Each row is a point. The window is the flat piece filled in between its corners: a triangle in 3 columns, a solid with four corners in 4, and so on. A path goes straight from each point to the next, and from the last back to the first. After which points does the path pass through the window?
(in the rows, 128 means zero)

Window (3 x 3)
[[133 171 153]
 [152  73 118]
 [113 158 132]]
Path:
(1): [159 131 111]
(2): [113 206 122]
(3): [119 147 160]
(4): [137  96 145]
(5): [167  80  89]
(6): [168 147 106]
(7): [133  95 134]
(8): [ 77 140 146]
(9): [148 155 111]
(10): [165 110 101]
(11): [115  68 137]
(12): [112 119 136]
(13): [133 135 117]
(14): [145 164 130]
(15): [115 146 166]
(16): [119 109 136]
Through the window after points: 4, 6, 14, 16

Window (6 x 6)
[[118 112 127 142 193 104]
 [134 119 132 108 146  82]
 [145 143 103 128 117 120]
 [102 146 135 125 124 115]
 [113 104 162 128 122 170]
 [180 167 160 198  65 148]]
Path:
(1): [155 148 173 100 121 128]
(2): [114 109 134 144 140 132]
(3): [ 81  98 145 183 141 106]
(4): [155 135 144 103 151 123]
(5): [163 187 155 137 148 116]
(6): [120  97 127 178  85 157]
(7): [124 130 138 156 102 136]
(8): [156 161 176 135 119 147]
Through the window after points: 1, 7

Window (9 x 9)
[[103 114 129 146 144 166 165  77 137]
 [121 140  95 159 150 146 116  96 169]
 [107 113 160  90 146 144 136 153 143]
 [126 129 165 116 144  86  85 146 113]
 [ 78 127 120 130 112 131 122 132  95]
 [150  85  54 134 153  97 105 110 155]
 [115 190  69 106 142 140  87 112  94]
 [ 80 146 116 102 152  93 143 108 156]
 [129 173 118 110 119 141 129 142 106]]
Path:
(1): [ 90 166  83 153 192 175 133 142 139]
(2): [107 174 137 122 188 105 134 150  92]
(3): [119 123 114 128 115 143 103 110 125]
(4): [125 122  86 125  78 103  96  97 140]
(5): [106 114 113 126 196 130 135 147 118]
(6): [105 149 114 166 171 169 142 135 103]
(7): [124 134 134  91 109 118 126 109 137]
(8): [111 107 124 108 106 111 131 123 154]
(9): [119 153 113 160 210 144 123 112 127]
(10): [121 178  91 133 186 115  92 161  97]
(11): [107 109 125  91 103 110 139 100 161]
(12): [141 126 126 100  89  86 104  82 112]
Through the window after points: 4, 6

Window (11 x 11)
[[135  91 108 149 144  92 133 125 143 149  99]
 [150 114 172 161  99  97  95 119 161 137 138]
 [146 160 131  78  98 129  60 136  92 116 115]
 [ 97 116 155 181  80  97 113 130 130 142 136]
 [144 123 150 156 101  70  95  92 107 112 127]
 [136 144 164  88 106  98 113 142 101 107 147]
 [139 103 120 122  94  79 139 101 149 174  88]
 [139 143  97 120 108 114 148 109 161 123  88]
 [162 139 114  82  98 192 135  92 101 138 112]
 [153 170  92  66 120 136 101  91 110 146 148]
 [108 124 184 181 132  65 111  96 148 155  99]]
Path:
(1): [114 116 132  69 116  93 106 112 138 101 139]
(2): [172 156 137 152 102 113 124 115 113 166  98]
(3): [151 153  98 133  91 118 107 149 104 159 118]
(4): [132 125 132 113 113 122 141  83 156 114 102]
(5): [132  88 137  70 108 116  96  69 124 130 128]
(6): [148 165 129 187 106 100 145 151 150 154  98]
(7): [157 142 144 177  94 101 123 152 141 178 103]
(8): [126  92 109 115 133  92 129  97 140 131 106]
(9): [ 86 112  99 124 120 113  97  68 124 111 161]
(10): [141 131 167 159  95  92 119 131 137 154 105]
(11): [136 138 116 139 109 108 156 148 114 145 107]
(12): [121 108 163 134  96 108  49  78 135 124 138]
Through the window after points: 3, 5, 7, 9, 11

Window (14 x 14)
[[118 147 151 150 107 173 147 160 120 115 110 148 159  94]
 [123 135 158 114 147 135 109 105 112 166 117 169 164 149]
 [181 114 117  92 167 152 106  95 151 123 149 168  81 136]
 [118 105 154 146 121 160 127 132 147 122 143 106 105 152]
 [146 144 138 115 143 124 121 142 132 121  92 103 133 100]
 [138 109 129 154  96 126 101 117  84 149 136 117 169  58]
 [ 99 136 164  93 110 125  77  68 139 120 176 130 181 112]
 [118 115 160  68 126 116 156 116 121 100 158 144 102 162]
 [171 118 123 147 180 147 166  91 139  91 146 122  88 161]
 [171 157 193 167  50  90 109 181 147 108  69 164 147 162]
 [ 98  89 110 138 126 152 134 116 170 103 101 148 165 140]
 [124 147  91 103 110 140 129 106 135 113 143 103 149 186]
 [124 119  85 106 179  94 132 135 161 160 196 173 152 106]
 [127  97 136  82 120 130 161  94 183 151 190 136 159 132]]
Path:
(1): [147  98 150  92 102 152 163  70 160 166 112 158  44 112]
(2): [152 169 139 146  64 128 155  82 162 140  94 112 102 124]
(3): [129  95 132 115 158 138 112 139 126 108 158 133 155 124]
(4): [173 122 138  94 118 182 134 154 110 112 155 155 200 142]
(5): [127 126 143 130 142 110 123 112 150 130 120 130 109 113]
(6): [110 188 128  87  78 121 168 101 121 140 135 171 119 106]
(7): [169  86 165 162 125 119  96 157 166 111 120 123 166 169]
(8): [160  97 152  78 148 149 121 129 119  91 175 114 147 160]
(9): [109 151 127 162 125 123 158 101 155 150 108 166 115 115]
(10): [131 147 143  98 119 129 162  83 140 155 148 152 113 111]
(11): [135  64 135  87 143 133 111 146 159  82 173 127 154 184]
(12): [144 115 150 125 119 142 120 141 150 131 147 135 153 142]
(13): [ 97 122 134 142 130 131 142 111 132 112 125 124  84 136]
(14): [110 125 146 123 107 120 140 105 160 132 132 150 145 128]
(15): [150  95 101 114 161 164 131 140 110  90 149 102 151 160]
(16): [129 132 137 142 147 127  95 149 135  93 140 134 188 140]
Through the window after points: 6, 8, 10, 12

Window (14 x 14)
[[ 89 220 115 104 149 132 121 137 160 111 112 107 141 147]
 [116 116 135 110 103  83 148 104 134  79 143 153  79 174]
 [159 124 116 134 122  82  81 129 151 132 163 151  85 170]
 [148 131 150 142 114 139 141 120 180 156  88 163 156 136]
 [156 119 138 132  76 108 124 143  98 130 163 144 115 184]
 [158 144 141 130 109  77 121 164 128  91 133 178 114 140]
 [ 54 175 100  94 144 134 105 163 145 138 112  97 117  80]
 [107 179  88 131 163  98 146 171 165 144 131  51 142  88]
 [107 190 142  82 162 115 143 169 167 164 154  96 114 100]
 [147 112 171 178 141  96 124 100 127 165 151 190 182 143]
 [158 115 142  99 148  97 126 112 128 153  89 164 180 158]
 [ 84 192 153 114 146 107 116 152 138 121  78  74  83 132]
 [169 104 148 136 151 137 119 134 125  98 150 149 121 155]
 [166 159 105 133 130 106 138 118 102 132 149 149  79 129]]
Path:
(1): [158 138 171 135 126  94 113  88 146 114 125 130 137 135]
(2): [133 163 144 119 137 101 104 122 128 118 114 114 100 133]
(3): [102 156 121 123 137 112 132 166 160 136 125 122 117 157]
(4): [115 151 116 131 169 122 149 173 156 171 141 134 126 144]
(5): [141 165 139 111 115 102 100 123 138 121 132 116 122 108]
(6): [181 163 139 143  71  77 115 100 164 118 129 121 119 105]
(7): [122 128 138 115 147 122 125 152 116 131 135 171 113 170]
(8): [100 142 110 126 139 129 138 184 145 156 121 170 145 152]
Through the window after points: 2
